Rows are points. Before rounding, the points of a table are all equally far from one centre. They may lie mostly on one side of it. Where is the centre, to within rounding?

Points:
41  17
39  26
39  27
-26  -15
38  -3
38  29
Centre: 2  14

Points (14 x 11):
11  13  20  38  9  -57  -19  -40  37  32  19
-15  -5  40  -6  34  -31  -36  23  33  -12  -9
-8  49  -10  37  2  -27  11  -11  1  -52  24
11  29  36  27  7  -36  -23  -4  48  -30  28
65  -1  6  40  48  -48  8  12  19  -1  -9
28  -9  -3  83  35  -41  8  -5  9  -15  -17
-1  -18  0  22  38  -51  26  -31  34  -3  13
-29  -38  -15  29  18  -46  31  48  -22  1  26
13  -29  50  14  17  -11  10  20  19  -9  -73
51  -15  7  38  29  -50  -11  9  25  -36  3
-3  -8  -24  43  23  -48  -21  -7  -2  -34  24
22  41  43  12  14  -70  2  -31  22  -19  8
-32  -57  4  36  -7  -29  8  8  34  -12  9
19  1  -14  12  2  -55  30  33  35  -13  40
Centre: 14  0  29  21  -10  -12  11  5  -21  10  3

Points, 28 rows:
-9  -1  24  28  9  23  -10  3  61  -45  -4  -9  51  -59  -16  6  -32  -6  -31  -27  -13  25  35  7
-20  1  19  9  -52  -16  -19  -20  46  -27  -2  -40  35  -54  27  22  -12  -11  16  -40  34  35  39  12
-50  -15  46  6  21  20  21  -17  35  -25  1  -35  46  -25  55  16  6  -8  1  2  9  27  52  -2
-16  8  15  14  -28  -15  48  -13  13  7  24  -32  16  13  7  60  -25  26  23  -14  5  60  49  1
-26  22  1  -10  -7  19  -9  -1  33  -32  -10  -40  57  -75  -32  15  -3  28  4  27  -10  22  54  -21
-14  22  18  20  3  36  26  20  35  -4  25  5  22  7  38  9  0  29  2  -42  -13  33  18  56
0  -5  23  45  -23  41  23  21  48  5  8  -39  71  -28  -11  45  -1  43  11  -33  -17  43  11  -3
-27  13  -14  4  4  3  23  18  47  25  7  -61  49  -33  -10  19  -5  -9  -56  61  -26  12  12  34
-5  14  2  -21  -11  -25  46  -21  10  -37  -16  -3  46  -16  7  22  1  -9  -4  15  24  43  64  19
-9  5  21  22  -5  50  4  -10  2  -30  -15  -27  46  -57  7  35  -6  -20  32  3  2  42  27  -8
-34  6  32  13  -6  7  -13  6  9  -19  -9  -56  3  -41  22  74  -14  9  -3  19  -3  55  36  -10
-35  14  20  22  -11  31  42  -1  41  -46  -6  -61  47  -18  24  23  -4  -33  20  20  32  52  19  -5
-12  43  19  27  -4  8  -5  -42  44  -11  -8  -18  62  -35  13  -6  -27  34  29  -5  -21  53  1  -2
-21  1  31  19  19  -21  -2  -7  56  -66  30  -57  45  -61  -13  -32  -13  6  -10  23  3  20  44  -3
-7  0  2  5  18  13  30  50  55  -13  -5  -6  24  -9  -33  21  -23  -25  -10  -22  11  34  45  18
-8  18  15  36  -36  30  7  13  40  -3  -5  -33  69  -51  18  14  -51  24  8  29  20  37  38  0
-49  -18  19  35  -6  -7  10  13  70  12  14  -60  31  -7  9  35  -1  -12  -13  -66  17  -3  10  8
-44  -22  23  29  -24  20  17  11  63  -42  -8  -78  23  -33  -4  49  -24  3  -13  23  5  56  13  36
-16  -1  29  2  9  36  -8  22  47  -54  1  -13  33  -21  -27  12  31  7  -9  -10  64  4  23  33
-7  -8  74  29  -17  -4  46  32  22  -23  21  -71  5  -42  -29  27  -8  1  -15  -12  -10  53  41  7
17  42  19  16  -6  10  1  -25  44  -14  -14  -65  25  -11  -33  13  -9  14  39  -27  -3  58  34  -12
-47  4  45  56  23  3  12  14  -2  -5  3  -43  89  -4  -36  -13  -13  16  -11  8  -6  2  31  4
-17  46  14  -12  -32  13  23  45  34  4  28  -80  39  -45  -20  -1  5  -14  -27  -37  2  40  34  21
-16  35  8  -6  -16  8  2  8  38  -1  49  11  32  -20  22  21  -27  12  -35  -36  19  7  52  -6
-4  35  19  10  -11  51  25  -47  67  -3  -13  -5  44  -51  -2  16  -5  -10  -14  2  4  33  27  20
-2  37  37  6  12  29  -6  -2  24  23  -24  -48  36  -13  -1  11  -51  -10  -38  15  3  28  28  -13
40  35  9  45  -47  22  18  35  14  -27  -1  -39  46  -36  17  -16  9  1  -45  -8  3  15  33  -7
-33  22  17  46  16  12  -50  12  62  0  8  -62  -8  -3  -4  25  -8  -6  -29  -22  -4  40  9  13
Centre: -18  9  14  20  -15  -3  15  -1  25  -10  12  -39  23  -19  -7  6  6  14  -10  4  4  14  11  13
